Rows are points. Each copy is the shape, with its points in the same order, stretched, turned, moved and blurred by noise. Is it also mirrored, or only turned?

Shape (7 x 3)
[[-3.5 -5.3 -1.3]
 [-0.4 -3.6  2.6]
 [-2.2  1.9  5.5]
 [ 1.1 -2.8 -2.2]
 [ 1.0  3.8 -1.4]
 [-1.5 -2.7 -2.9]
 [ 1.2 -0.8  0.6]]
Copy 1 (7 x 3)
[[ 2.9 -5.7 -3.8]
 [ 4.7 -3.3  1.1]
 [-0.1 -4.0  6.7]
 [ 2.9  0.6 -2.8]
 [-3.1  2.9  1.6]
 [ 0.7 -1.5 -3.6]
 [ 2.4  0.6  1.0]]
Copy 1 is: only turned
Copy 2 (7 x 3)
[[-4.8 -2.5 -3.4]
 [-2.7  2.8 -1.2]
 [-4.7  3.0  4.5]
 [-0.1 -0.9 -2.1]
 [ 2.3 -0.9  4.1]
 [-1.0 -2.3 -2.3]
 [ 0.7  1.1  0.1]]
Copy 2 is: mirrored
Copy 3 (7 x 3)
[[ 0.7 -5.0 -0.5]
 [-0.8 -3.8  3.4]
 [ 2.7  0.7  5.4]
 [-2.7 -1.5 -1.3]
 [-1.5  3.7 -1.1]
 [-0.4 -1.7 -2.5]
 [-1.5 -0.7  1.3]]
Copy 3 is: mirrored

Shape (8 x 4)
[[-6.7  2.3  4.7 -0.3]
 [-1.2 -0.8 -0.6  3.8]
 [ 5.2  4.8  2.2  2.2]
 [-0.1  0.1  0.8  2.2]
 [ 1.4 -2.2  0.9  0.0]
 [-0.5 -2.9 -4.1 -0.5]
 [ 1.1 -1.1  1.0  0.2]
 [ 2.8 -4.6 -2.7 -0.6]]
Copy 1 (8 x 4)
[[-4.3  6.5  3.1 -2.5]
 [-2.6 -0.1  0.2  1.9]
 [ 3.8 -0.2  7.1  4.3]
 [-0.4  0.8  1.3  1.7]
 [ 2.7  0.8 -1.2  0.8]
 [ 0.0 -3.2 -2.7 -1.8]
 [ 2.1  0.6  0.2  0.9]
 [ 3.7 -2.6 -3.6  0.5]]
Copy 1 is: mirrored
Copy 2 (8 x 4)
[[-8.5  1.1 -1.2  4.1]
 [-2.6  1.5 -0.5 -2.7]
 [ 1.7  3.9  7.4 -0.8]
 [-1.6  0.7  1.3 -0.9]
 [-0.3 -2.6  1.5 -0.6]
 [ 2.1 -2.2 -3.4 -0.4]
 [-0.6 -1.7  1.8  0.2]
 [ 3.0 -4.6 -0.4 -1.7]]
Copy 2 is: mirrored

Shape (9 x 4)
[[-4.5 -4.8  4.8 -1.1]
 [-0.8  3.0 -0.1  1.7]
 [ 2.3 -0.6 -3.1  2.9]
 [-0.3  2.6  0.7 -1.5]
 [-3.2 -1.4 -2.1  3.0]
 [-2.2  1.1  0.7  2.6]
 [ 0.7 -2.6  1.9 -5.5]
 [ 2.2  2.9 -1.2  1.4]
 [-4.4  2.8 -2.8 -0.9]]
Copy 1 (9 x 4)
[[-4.0  0.9  2.7 -4.2]
 [ 2.4  3.1 -0.8  2.2]
 [-0.4 -0.2 -0.7  7.1]
 [ 3.2  0.6 -0.8  0.2]
 [-2.8  2.3 -1.4  3.0]
 [ 0.5  3.7  0.1  1.0]
 [-0.2 -3.7  1.0 -1.8]
 [ 3.6  1.1 -0.4  4.3]
 [ 1.0  2.3 -4.6 -0.1]]
Copy 1 is: only turned
Copy 2 (9 x 4)
[[-3.1 -0.9  5.9 -6.0]
 [ 0.9  3.2  1.1  3.5]
 [-1.7 -0.7 -3.9  4.1]
 [ 3.5  1.7  2.5  1.5]
 [-3.2  2.9 -1.9 -1.6]
 [-1.5  3.5  1.9  1.5]
 [ 3.1 -4.6  3.0 -2.8]
 [ 1.5  0.9 -0.4  5.3]
 [ 3.3  5.6 -0.5 -2.1]]
Copy 2 is: only turned
Copy 3 (9 x 4)
[[-8.3  2.4  2.2 -1.0]
 [-0.6  1.7 -2.0  2.4]
 [ 1.9  0.1 -2.4 -2.0]
 [-1.1 -0.4 -0.3  3.6]
 [-3.0  1.6 -4.0 -1.6]
 [-2.2  3.1 -1.5  0.9]
 [-3.4 -3.5  2.9  0.4]
 [ 2.3  0.3 -1.4  1.9]
 [-3.2 -0.4 -4.5  3.6]]
Copy 3 is: mirrored
Copy 4 (9 x 4)
[[ 4.6 -5.4  0.9 -5.6]
 [ 0.5  1.2 -3.4  1.4]
 [-0.8  0.4  1.7  3.9]
 [-0.4  2.4 -2.0 -1.9]
 [-0.3 -3.7 -2.0  1.9]
 [ 2.3 -0.6 -2.6  1.1]
 [ 0.2 -0.3  3.6 -6.7]
 [-0.1  3.3 -0.7  2.1]
 [-4.0 -1.5 -6.1 -0.4]]
Copy 4 is: mirrored

Shape (10 x 6)
[[-2.8  2.8  4.4 -3.6  2.5  6.3]
 [-2.9  1.9  1.5  2.2  0.4 -1.1]
 [-2.8 -0.1 -0.6  0.5  2.1  0.3]
 [-1.6 -2.8 -2.1 -0.2 -1.1 -3.2]
 [-0.6  0.6 -0.7 -3.4 -1.2  0.1]
 [-2.2  0.6 -1.8  2.3  5.6 -1.3]
 [ 3.0  0.4 -1.9 -2.2  0.9 -0.8]
 [ 0.6 -0.6  3.9  3.7 -1.8  7.5]
 [ 4.4 -1.0  1.7 -4.0  0.3 -1.0]
 [-3.0 -0.9  0.2 -4.9  2.6 -2.8]]
Copy 1 (10 x 6)
[[-11.4  -3.3   0.5  -3.2   1.3   4.4]
 [ -3.7   1.6   2.1   2.0   0.0  -0.2]
 [ -3.3  -1.6   3.0   1.6   1.5  -0.7]
 [  2.2  -0.5   1.9   0.0   1.3  -4.5]
 [ -1.9  -1.9  -1.9  -1.2   1.9  -0.8]
 [ -2.3  -0.5   4.4   4.0   3.1   1.1]
 [  1.5  -1.3  -2.3  -0.5   2.6   2.0]
 [ -4.0  -3.7   3.4  -1.9  -6.1   4.6]
 [  1.3  -0.5  -3.3  -5.3   3.5   3.0]
 [ -3.2  -0.9   0.6  -2.5   6.2  -2.7]]
Copy 1 is: only turned
Copy 2 (10 x 6)
[[-4.0  4.0  6.5 -2.4 -5.3  3.2]
 [-1.2  2.3  0.5  3.7 -0.2 -1.8]
 [-1.1  3.1  0.4  2.1  0.6  2.1]
 [ 0.8  1.0 -4.6  1.5  2.0  0.7]
 [ 2.2  3.4 -1.0 -1.1 -1.9  1.6]
 [ 0.2  3.1  1.7  4.0  4.7  1.3]
 [ 5.1  0.9  0.0 -0.7  1.8  1.6]
 [-3.0 -3.6  2.9  2.3 -4.7  1.6]
 [ 4.2 -0.8  0.0 -4.5  2.0  0.2]
 [-0.8  6.0 -0.8 -2.3  2.5  1.3]]
Copy 2 is: only turned
Copy 3 (10 x 6)
[[ 5.4 -1.1  4.9 -1.4  3.7  4.7]
 [-0.2 -0.9 -1.5  2.8  0.7  0.0]
 [-0.8  0.1 -1.7  0.9  3.3  1.5]
 [-4.0  0.2 -4.0  0.6 -0.9 -1.0]
 [-0.2  3.0  0.3 -1.0 -0.3  1.1]
 [-1.5  0.7 -2.9  2.3  6.4  0.0]
 [ 0.5  3.5 -1.0 -2.7  1.8 -1.5]
 [ 8.3 -5.3 -1.5 -3.6  0.1  1.3]
 [ 0.6  1.4  1.9 -5.6 -0.5 -2.8]
 [-4.6  1.8  2.1 -0.5  1.4  2.0]]
Copy 3 is: only turned
Copy 4 (10 x 6)
[[-3.7  3.3  5.5 -6.1  1.3  1.3]
 [-4.7 -1.7  2.8  0.8  0.6  2.0]
 [-4.1 -1.0  0.2 -0.2 -0.3 -0.1]
 [ 0.7 -5.0 -1.0  0.8 -1.0  0.1]
 [-0.1 -1.4  0.9 -3.2 -0.2  2.1]
 [-5.2 -0.5 -2.6  1.4  2.0 -0.2]
 [ 2.5 -0.3 -1.6 -0.4  2.4  0.7]
 [ 1.5  4.7  6.1  1.2 -1.0  0.5]
 [ 3.8 -1.8  1.8 -1.4  3.4 -0.1]
 [-4.0 -4.2  0.2 -4.3  1.0 -1.1]]
Copy 4 is: mirrored

Shape (13 x 8)
[[ 0.0 -1.7 -5.2  1.6  0.7  0.5 -1.0 -2.3]
 [ 3.0  1.7  1.8 -1.4 -4.6  1.0  6.4  0.7]
 [-1.4  1.3  3.1 -2.8  0.5  4.3 -1.3 -0.3]
 [ 0.1 -4.7 -2.1 -0.7  3.6  0.0 -2.2 -4.1]
 [ 3.6 -2.1  2.8  2.6 -3.5  0.6 -2.5  2.2]
 [-0.3  2.6  3.2 -1.1  4.7  1.4  2.3 -4.2]
 [-0.6  0.6 -0.5  6.0  1.7  1.2  1.1  0.2]
 [-1.8  1.2  1.7  2.2  1.1  0.5 -2.6 -0.6]
 [-0.8 -2.2 -4.1 -1.9 -0.9  4.1  0.3 -2.5]
 [ 1.2 -5.5 -2.5 -2.8  3.5 -3.2 -0.4  2.4]
 [ 1.7 -2.5 -0.1  2.8  2.2 -1.0  2.0  2.5]
 [ 5.3  2.9 -4.7  2.0 -3.1  3.2 -2.3 -1.0]
 [-0.4  3.3 -4.5  1.3  0.5 -3.2  0.5  2.3]]
Copy 1 (13 x 8)
[[ 0.9  2.8 -1.3  2.6  3.8  0.2  2.2 -6.0]
 [-4.3 -1.4  2.7 -1.3 -7.2 -3.2  0.2 -0.6]
 [ 0.0 -3.0 -1.5 -1.2 -2.4  4.6 -3.2  1.5]
 [ 3.9  3.3  2.8  3.3  4.2  4.6  2.0 -4.8]
 [ 1.0 -0.1 -3.8  5.2 -3.2 -0.6  1.0  2.5]
 [ 3.1 -6.4  3.5 -0.4 -1.8  3.7 -0.2 -3.4]
 [ 0.9 -4.2 -0.9  5.2  1.0 -1.2  1.1 -4.3]
 [ 3.0 -3.6 -2.0  3.1  1.4  1.2 -1.8 -0.1]
 [-3.3  3.8 -0.4  0.6  1.2  3.7 -0.3 -4.8]
 [ 0.7  3.7  5.0  1.7  4.5  0.3  4.6 -1.3]
 [-0.4 -1.0  3.5  4.6  1.0 -1.1  3.7 -1.7]
 [-0.3 -1.0 -7.1  1.0 -2.6 -0.6  5.3 -4.6]
 [ 1.1 -1.0 -0.8 -0.2  3.4 -5.0  2.9 -2.6]]
Copy 1 is: mirrored
Copy 2 (13 x 8)
[[-5.7  2.1  2.6 -2.6 -1.8 -1.6 -2.3  2.1]
 [ 1.9 -1.6 -1.2 -1.2 -2.6  3.8  5.2 -2.2]
 [ 2.8 -3.8  1.7 -2.4  0.6 -0.5 -1.5  0.8]
 [-5.3 -3.0  3.1 -2.5 -0.3 -5.3 -1.1  1.5]
 [ 2.0 -1.0 -2.8  4.2 -2.1 -0.6  1.3  2.4]
 [-0.7 -5.3  5.1 -0.3  2.2  0.1  0.1 -3.5]
 [-4.4  0.1  1.1  2.0  2.2  3.0 -1.7  0.4]
 [-0.5 -1.2  0.7  1.1  1.2 -0.8 -3.8 -0.4]
 [-3.2 -1.1  1.8 -6.8 -1.8  0.1 -0.9  3.3]
 [-3.2  1.3  0.3 -2.5  2.9 -5.6  1.7  0.4]
 [-3.0 -0.3 -0.8  1.6  3.5 -0.3  1.6  0.3]
 [ 0.1  2.9  4.6  0.7 -5.1  1.6  1.2  3.6]
 [-2.2  6.2  2.5 -1.3  0.3  0.5 -1.7 -1.5]]
Copy 2 is: mirrored
Copy 3 (13 x 8)
[[-2.0 -3.1 -3.2  0.6 -1.4 -2.3 -0.5 -1.3]
 [-0.1  6.6 -5.6  0.7 -1.4 -0.5  2.1  1.5]
 [ 3.5  0.7 -0.8  4.6  1.1  2.8 -2.5 -0.2]
 [ 0.5 -4.4  0.9  1.2 -2.8 -1.7  2.0 -4.5]
 [ 2.9  3.3 -1.4  3.2 -3.8 -4.2 -4.1  0.3]
 [ 0.5 -0.1  0.3  5.5  3.1  0.5  6.2 -1.8]
 [-2.1 -0.9 -1.7  4.4  0.2 -3.6  1.0  3.5]
 [-0.6 -0.1  1.2  5.4  1.1 -1.6 -1.3  0.4]
 [-0.1 -2.3 -4.8  0.1 -2.6  2.1 -1.5 -1.1]
 [ 2.1 -1.2  2.6 -4.4 -1.7 -3.8  0.4 -3.2]
 [ 0.8  0.0 -0.1  0.3 -1.3 -5.4  1.5  1.9]
 [-0.1  1.2 -9.4  1.8  0.8 -3.3 -4.4 -0.9]
 [-3.9  2.1 -1.7 -0.5  4.2 -4.2 -0.8  0.7]]
Copy 3 is: only turned

Shape (13 x 9)
[[-0.8 -1.5  2.2  3.1 -1.8 -2.1  2.0  4.1 -0.1]
 [-2.2 -0.3  2.3  0.4  3.5 -2.9  1.2 -2.3  0.4]
 [-1.4  1.1 -6.3  1.9 -1.6  2.6  2.5  3.3 -2.9]
 [ 6.5  2.4 -2.6 -0.3  2.8 -2.5 -3.6 -3.6 -0.5]
 [-0.5 -2.2  0.8  2.0 -2.7  0.1  4.8  0.0 -3.2]
 [-2.2 -1.6  2.2  4.7  1.4 -2.4  0.4 -0.5  1.1]
 [-1.1 -2.9  3.7  2.6  1.6  2.4  0.5  0.1  0.6]
 [ 3.7  3.4 -2.7 -4.0  2.1 -2.1 -4.2 -1.4 -0.9]
 [-1.6  6.8 -4.4  2.4  0.1  3.4  6.9  3.9 -5.0]
 [ 1.0 -1.1  1.2 -1.8  4.4 -1.9  0.9  0.6  0.8]
 [ 3.7  2.1 -3.1 -2.1  0.4 -1.0  0.7 -1.7  4.4]
 [ 0.7  0.6 -2.3 -3.7  3.5 -3.5 -2.3 -3.9  2.0]
 [-1.7  2.7  0.2  1.9 -4.7  2.4  2.0  2.0 -1.9]]
Copy 1 (13 x 9)
[[-1.6 -1.0  1.2  3.4 -1.1 -3.6 -1.9  0.1 -1.9]
 [-1.7 -1.8  2.5  1.2  2.5  2.2  1.1 -3.4 -1.0]
 [ 1.2  6.4 -0.7  1.6 -0.7 -1.1  0.7  1.5 -3.2]
 [ 3.9 -0.6 -2.0  6.2  2.0  6.1  1.5 -1.9  6.0]
 [ 0.8  2.2  3.9  1.6  0.9 -4.4  1.3 -0.8 -0.8]
 [-1.6 -1.0 -0.5  0.8 -0.8 -1.2  0.6 -3.3 -1.2]
 [-1.7 -1.8  1.7 -2.9 -1.2 -1.8  1.2 -0.5  0.7]
 [ 3.3 -1.0 -0.9  5.4  5.0  7.0 -0.8 -0.5  3.7]
 [ 4.2  7.2  6.3  1.5 -5.1  1.0 -0.8  0.1 -5.6]
 [-2.7 -2.0  2.6  3.1  2.6  3.7  0.9  0.1  1.9]
 [-1.1  3.0 -1.3  3.4  2.6  5.0 -1.5 -2.4  5.1]
 [-0.9 -0.4 -1.6  3.4  6.8  7.1  1.0 -3.0  3.2]
 [ 3.2  2.8  2.0 -0.9 -1.1 -2.5 -3.5 -0.8 -2.3]]
Copy 1 is: only turned
Copy 2 (13 x 9)
[[ 0.4 -4.3 -2.8 -0.4  0.8 -3.1  1.7  1.8 -2.0]
 [ 3.3 -3.4 -0.1  1.4  1.7  1.3 -3.1 -0.6  1.2]
 [ 0.4  3.0 -1.0  5.3  0.4 -2.7  3.8  5.1 -1.6]
 [-0.3  2.0  6.5 -0.9 -1.7  3.0 -0.9 -2.6 -0.1]
 [ 2.1 -4.6 -3.0  2.7  1.9 -0.6  4.0  4.0  1.5]
 [ 3.2 -5.2 -0.2  1.9 -0.3 -0.8 -1.9 -0.4 -1.6]
 [ 3.6 -3.1 -2.8 -1.8 -3.2 -1.4  0.2 -1.4  1.2]
 [ 0.1  6.0  5.0 -0.8  1.6  1.8 -0.9 -3.0 -0.2]
 [ 2.2  2.1  2.1  5.2  1.4 -5.8  2.2  7.7  2.3]
 [ 1.0 -1.2 -1.4 -1.8  0.4  0.9 -3.5  0.0  1.4]
 [-2.8  1.4  1.5  2.6 -0.1  0.4  0.2 -4.2  2.3]
 [ 0.8  2.0  1.7  2.2  2.3  4.3 -3.6 -3.4  0.5]
 [ 1.9  0.4 -0.5  2.4  1.1 -4.4  6.0  0.3 -0.1]]
Copy 2 is: mirrored

Shape (14 x 11)
[[ 0.8 -3.3  2.1  0.9  5.4 -0.6  2.5  3.5  0.6 -5.2 -2.0]
 [-0.3  1.6  0.6 -1.3  5.7  4.4 -0.8 -0.6 -0.9  0.9  3.6]
 [ 0.5 -0.1  2.3  3.6 -1.4  0.9 -4.0  1.7  3.3  2.2 -2.9]
 [ 1.7  4.0  0.6  3.1  0.4 -1.7 -1.5 -2.5  0.7 -5.5 -3.9]
 [ 2.4 -3.0 -0.6 -3.4 -2.4  4.9 -0.1  4.4 -0.1  2.4 -2.1]
 [-1.7  2.4  1.0 -3.0  1.3  1.0  2.1 -3.5  3.0 -5.7  1.4]
 [-3.7 -1.8  3.0 -4.2 -3.2  5.2 -3.2 -3.4  3.2  1.3 -1.1]
 [-4.8  2.3 -0.7 -2.4  0.3 -2.8  2.2 -2.5 -2.4  1.6 -3.7]
 [-5.0 -0.1  0.7  2.0 -1.8 -0.8  2.6  1.5  5.7  2.1 -1.0]
 [ 2.5  0.2  6.9 -1.7 -3.3  1.5 -0.7  0.2 -1.3 -0.9  2.4]
 [-0.2  3.6  3.8 -1.3 -0.6  2.6 -0.4  1.6 -0.1 -1.5  0.9]
 [-1.2 -1.2  0.6 -1.6  0.1 -4.0  0.1  5.2  2.6 -1.8  2.7]
 [ 2.0 -2.6  3.4 -2.4  1.9  1.7 -0.6  0.0  3.2  3.0 -2.9]
 [ 1.6 -0.6  0.7  1.8  1.1  3.4  3.0 -1.6  0.1 -5.4  2.9]]
Copy 1 (14 x 11)
[[ 1.1  4.4  2.5  0.8  3.1  1.9  0.6  5.4 -2.3 -5.4  0.2]
 [-0.1  3.5  2.6  4.9  1.4  0.2 -0.6 -3.3 -0.5  4.3  3.9]
 [-7.0  2.3  0.6  0.3 -1.3 -2.0 -5.1  1.1  1.1 -3.3 -3.2]
 [ 0.0  7.3 -2.6 -0.6 -3.4 -0.8 -1.8  4.2  4.8 -3.3 -2.6]
 [-4.1 -1.6  4.3  0.7  4.5  3.6 -3.0 -0.5 -0.6  1.2 -4.3]
 [ 1.5  4.9  0.0 -3.5 -0.8  1.6  0.2  1.6  4.2 -0.1  4.2]
 [-6.6  1.5 -1.2 -4.8  1.8  3.1 -4.8 -3.8  0.7  0.9  1.3]
 [-4.5  1.2 -3.8 -0.4 -1.1  2.4  4.4 -0.9  0.5 -1.7 -2.2]
 [-7.8 -2.0 -0.2 -2.6 -1.6  1.3 -0.2  4.1  1.1 -4.3  1.6]
 [-0.4  1.5  1.9 -1.3 -1.6  2.8 -4.7 -4.5  2.6 -5.1 -1.2]
 [-2.4  3.4  2.6  0.3 -2.8  3.2 -2.4 -1.3  2.5 -1.5  0.1]
 [ 0.4 -0.2  4.2 -2.5 -3.1 -0.9  0.7  2.2 -2.9 -2.9 -1.2]
 [-5.3  2.1  2.8 -1.1  4.8 -0.8 -1.1 -1.9  0.5 -2.5 -0.9]
 [ 3.8  2.3  0.4  0.9  0.9  2.1 -2.7  2.6  2.4 -1.4  3.1]]
Copy 1 is: only turned
Copy 2 (14 x 11)
[[-1.9 -3.7  4.6 -0.4 -1.8 -2.2  4.1  2.4 -1.5 -6.1 -1.6]
 [-4.4  2.9  2.3  2.3  2.1  3.3  0.7  3.7 -0.4  1.0 -2.0]
 [ 1.1 -2.7  0.3  3.2 -4.9 -3.9  2.7  4.1  2.4  2.6 -0.9]
 [ 2.7 -3.4 -2.1 -0.7 -0.1 -3.3  0.9  3.8  3.7 -1.9 -4.1]
 [-0.5 -2.6  5.5  0.6 -0.4 -2.8 -0.9  0.1 -2.9  5.5  1.3]
 [-0.2  1.4  3.4  1.9  3.9  0.3 -1.1  0.5  6.1 -2.5 -1.6]
 [-2.5 -1.3  5.0  5.9 -1.5  0.4 -2.0  1.5  8.0  4.9 -0.4]
 [-4.9  3.8 -1.0 -0.3 -2.3 -0.9 -3.4 -3.6  2.8 -2.5 -2.8]
 [-0.2  4.0  2.0  4.8 -4.0 -4.5  0.5  0.0  3.0 -2.3  1.2]
 [ 4.8  0.2  5.9  0.0 -1.2  3.2 -1.7 -1.6  2.5  4.0 -2.4]
 [ 1.9  2.2  4.2 -1.2 -0.8  0.4 -1.4  2.5  2.5  1.7 -1.2]
 [ 1.1  1.2  2.4 -0.7 -2.5  0.0  2.4 -1.6  1.2 -3.3  4.9]
 [-3.5 -1.2  4.6  3.0 -1.7 -2.9  3.8  0.5  2.9  3.7 -3.0]
 [ 3.3 -0.8  4.3  3.1  4.4  1.0 -0.8  2.0 -0.7 -2.5 -2.4]]
Copy 2 is: mirrored
Copy 3 (14 x 11)
[[ 0.4  2.9  2.7 -1.6  3.9  1.1  1.4  1.9 -3.3 -1.6 -7.4]
 [-1.3 -2.9  0.3 -0.1 -0.6  5.6 -1.9  2.3 -0.7  2.0 -1.1]
 [ 1.4  1.8  1.4  0.0  0.4 -3.9 -3.2  0.4  4.9 -1.1 -4.5]
 [-4.9  5.3  3.1  0.8  0.4 -1.9 -1.3 -1.2  0.6  0.3 -3.0]
 [ 6.6  0.2 -5.3 -0.7  0.2 -0.8 -1.3  0.2 -0.4  1.1 -4.7]
 [-4.7  0.1 -1.8 -3.6 -1.9  3.3  0.8  1.5 -2.5 -1.7 -1.2]
 [-1.4 -4.5 -7.9 -2.0 -3.7  0.4 -3.9  2.5  1.8 -3.0 -3.1]
 [-4.7 -1.6 -3.3 -1.3  3.5 -1.7  0.5  0.2  1.1  1.7  2.5]
 [-0.7 -2.0 -1.8 -3.3  1.4 -1.0  2.4  0.3  5.3 -3.2 -1.8]
 [ 1.8  1.1 -2.9  0.0 -2.0 -2.0  0.2  5.3 -3.0 -0.8  0.7]
 [ 0.2  1.6 -3.1 -0.3 -0.9  0.1 -0.8  4.7  1.2  1.3 -1.1]
 [ 2.9  3.3  1.6 -3.3  3.9  1.3 -2.2  1.3 -0.5 -3.6 -1.5]
 [ 2.9 -3.7  0.6 -5.1 -0.4 -1.7 -1.8  0.4 -0.2 -1.9 -5.5]
 [-2.1  2.0  0.6  1.6 -2.2  3.1  3.3  0.9 -4.2 -0.9 -1.5]]
Copy 3 is: only turned
